Every row gives one point. Each copy is the shape, with its points in the same order, turned, moved and blurred by noise. Some copies are also mirrored. Which?
In the rows, 128 means zero.

Shape, 6 rows:
[[137 109]
 [ 97 100]
 [ 44 128]
 [170 160]
 [181 137]
 [ 87  57]]
Copy 1, 6 rows:
[[125 105]
 [168  92]
 [223  93]
 [111 163]
 [ 92 139]
 [163  42]]
Copy 1 is: mirrored
Copy 2, 6 rows:
[[112 131]
 [154 148]
 [204 139]
 [ 91  71]
 [ 79  93]
 [148 196]]
Copy 2 is: only turned

Shape:
[[161  60  95]
 [153  78 160]
 [179 110 153]
 [ 81  97  45]
 [201 126 101]
 [116 103  67]
 [ 93 127 170]
 [109 147 194]]
Copy 1, 8 rows:
[[146 172  70]
 [106 125  99]
 [ 92 157 121]
 [240 153 101]
 [118 206 123]
 [197 166 109]
 [143  85 157]
 [112  88 176]]
Copy 1 is: mirrored
Copy 2, 8 rows:
[[ 86  84 186]
 [116  83 123]
 [100 108 118]
 [141 143 243]
 [ 59 143 139]
 [124 132 218]
 [183 120 146]
 [183 120  95]]
Copy 2 is: only turned
Copy 3:
[[186 109 178]
 [172  69 122]
 [170 113  98]
 [ 94 118 226]
 [156 175 116]
 [115 120 194]
 [ 90  57 108]
 [ 79  71  74]]
Copy 3 is: mirrored
Copy 4 (8 x 3):
[[147 203 171]
 [182 158 141]
 [164 157 102]
 [ 82 152 224]
 [112 181 104]
 [ 89 169 179]
 [164  83 157]
 [173  79 119]]
Copy 4 is: mirrored

Shape, 8 rows:
[[126  66 131 182]
 [149 206 118  65]
 [201 228  94 117]
 [104  97 147 193]
 [145 158 172 166]
 [133  92 165 189]
 [104 151 123 179]
 [169 192 127  89]]
Copy 1, 8 rows:
[[143  41 128 117]
 [110 217 121 133]
 [ 89 211  52  87]
 [120  41 125 137]
 [ 60 103 119 114]
 [105  52 136 108]
 [113  91  86 153]
 [ 94 196 113 106]]
Copy 1 is: mirrored
Copy 2 (8 x 4):
[[ 59 122 109 100]
 [222 124 175 140]
 [210  50 161 175]
 [ 80 130  88 107]
 [133 120  94 165]
 [ 66 128  91 128]
 [133 102  89 106]
 [197 117 162 164]]
Copy 2 is: only turned
Copy 3 (8 x 4):
[[ 73 129  74  64]
 [164 132 174 206]
 [217 155 217 135]
 [ 92 165  76  79]
 [159 171  95 118]
 [119 145  83  80]
 [116 192 119  97]
 [180 120 167 161]]
Copy 3 is: only turned
Copy 4, 8 rows:
[[ 77 154 131  71]
 [185 109  86 203]
 [211  57 133 170]
 [ 87 175 162  97]
 [109 123 170 157]
 [ 67 145 159 104]
 [142 164 163 120]
 [168  91 103 187]]
Copy 4 is: mirrored

Shape, 12 rows:
[[ 99 119 108 134 201 114  77 153]
 [147 109 102 138 152 109 107 163]
 [100 102  74 114 112 142  81 107]
 [134 135 119 113 118  88 161 128]
 [116  86  67 185 167  78  35  84]
 [ 73  68  81 133 153 157  99  75]
 [ 93 177 145  84 120  96 130 145]
 [126 162 153  94 136 131 151 116]
 [108 188 118 104 151 119 149 171]
 [106 139 174 100 103 106 146 156]
 [115 148 133 151  96 185 143 124]
 [152 121 138  88 116 155 112 102]]
Copy 1 (12 x 8):
[[ 67  70 141 110 125 145 167  84]
 [ 83  88 126 100 117 103 138 125]
 [130 102 103  77 154 168 124 122]
 [124 153 127 106  82 105 129 121]
 [ 52  63 157  59 116 224 102 137]
 [112  83  79 120 145 201  92  91]
 [146 157 168 117 117 115 180  93]
 [122 164 127 152 120 113 158 118]
 [ 99 160 147 114 133  82 173  84]
 [161 131 161 151 106 104 152 109]
 [132 146 131 156 181 111  95 123]
 [132 133  97 144 138 135 148 159]]
Copy 1 is: mirrored
Copy 2, 12 rows:
[[125 199  77 130 128 137 156 154]
 [147 125  91 119 125 150 158 149]
 [ 89 130  64 102 105 117  97 131]
 [109  89 151 139 134 118 149 143]
 [116 151   7  99 189  87 141 149]
 [ 88 164  71 109 150 129  54 152]
 [ 93 136 163 151  82  95 162 123]
 [105 130 165 158 122 134 137  98]
 [108 137 145 185  86 136 170 146]
 [134 125 181 130  90 102 139 120]
 [144 111 121 179  96 131  76  98]
 [102 116 125 115 119 151 113  72]]
Copy 2 is: only turned
Copy 3:
[[109 161 130  80 142  75 180  86]
 [148 168  99 120 121  94 154  84]
 [139 115 171 123 125  93 108  84]
 [134 173 104 135 114 153 112 124]
 [165  94 118  28 154  76 121  58]
 [145  81 191  92 130  96 148 123]
 [ 77 199 136 139 150 154 110 110]
 [ 81 157 113 159 143 142 131 140]
 [ 85 219 117 142 136 110 130 136]
 [112 191 127 166 155 174 140 109]
 [142 137 140 187 176 104 118 149]
 [102 107 121 177 131 128 132 103]]
Copy 3 is: mirrored
Copy 4 (12 x 8):
[[ 83 136 178 142 116  98 205 114]
 [118 142 126 131 133 115 207 142]
 [112 138 106 167 156  69 152  90]
 [133 177 122 136 123 124 139 165]
 [ 49 191 115 125 168 100 216  44]
 [ 50 121 134 168 178  79 131  82]
 [169 171 166 151  91  90 127 145]
 [137 140 147 122  90 102 107 156]
 [145 144 156 171  65 117 154 156]
 [182 149 164 134 130 115 119 159]
 [148  98 113 147 114 145 105 104]
 [136 111 106 108 129  70 126 133]]
Copy 4 is: mirrored

Shape:
[[157 203  67 110 193 129  91  65  99]
 [ 89 116  57 164  86  87 124 173 168]
 [109 174 164 136  82  77 103 151  42]
 [144 111 164 165 141 180  97  78 145]
 [135 146 120  74 152 129 172 135  98]
 [121 194 121 105 137  97 155 174 141]
 [ 62  95 175 197 138 134  91  95 158]
 [ 62  88 171 160 124 138 218 156 139]
 [110 209 167 111 192  87  99  53 165]
 [ 92  91  96 130  89  63 208 125 174]
 [164 121 113 126 165 101 148 136 112]
 [147  94 135 119 110  92 163 167 133]
 [146  87 128 134 126 127 157 118  84]
 [116  90 141  92 118 119  88 104  97]
 [159 123 147 121  95 172 111  55  64]]
Copy 1 (15 x 9):
[[161 128 128 180  42 153 177 220 124]
 [133 107 201 105 204 134 120 160  94]
 [124 115 116 124 151 243 176 104 152]
 [129 137 101 129  72 116  77 113 114]
 [127 167 135 151 127 114 191 149 186]
 [151 157 184 176 150 142 186 125 139]
 [151 110 163  76  92 147  52  87 133]
 [147 133 163  84 180  76 129  59 194]
 [149 129 205 167   7 150 155 114 133]
 [ 90  96 214  84 181  79 175 125 142]
 [105 126 138 170 134 115 138 161 169]
 [ 78 141 156 141 180 118 142 120 162]
 [ 94 126 102 119 141 118 143 145 175]
 [ 82 163 132 101  97 171 130 154 158]
 [100 142  52 100  74 144 151 137 130]]
Copy 1 is: only turned
Copy 2:
[[150 184 192 159 200 131  24 201 100]
 [ 98  58 149 177  79 106 123 178 128]
 [225 128  70 203 115  73 103 150 112]
 [131 193 101 101  96 155  84 161 127]
 [134 129 117 133 195  94  82 118 134]
 [156 106 152 137 175  57 129 142 116]
 [129 164  89 127  56 166 141 135  71]
 [100  91  40 114 115 108 160  88  89]
 [173 214 177 143 179 143 159 166  51]
 [ 96  33 103 169 153 146 176 154 135]
 [170  96 130 115 171 141  87 142 140]
 [157  71 103 134 148 118 140 130 164]
 [143 111  77 130 159 155  81 139 150]
 [145 156  96 188 130 165 106 117 170]
 [147 205  48 149 149 148  64 170 153]]
Copy 2 is: only turned
Copy 3 (15 x 9):
[[ 29 122 177 184 127 205 185 125 105]
 [148  89  59 110  49 168 123 115 123]
 [130  70 124 219 120 117 124 210 148]
 [102 105 170 142 168 107 100  72  91]
 [ 81 133 140 101 139 143 149 190 147]
 [133 116 113 126 120 167 192 163 176]
 [117  22 118 134 163 122  88  58 120]
 [142  46 118  37 134  85 118 144 165]
 [ 90  72 160 169 221 219 166 116 139]
 [159  67  83  34  98 171 127 170 104]
 [ 95 117 117 122 126 127 180 154  95]
 [147 121  92 101 124 108 143 168 105]
 [ 95 104 139 112 124  95 128 168  86]
 [ 81 114 101 153 151 131  79 162 106]
 [ 80 119 201 167 140 116  65 154  87]]
Copy 3 is: mirrored
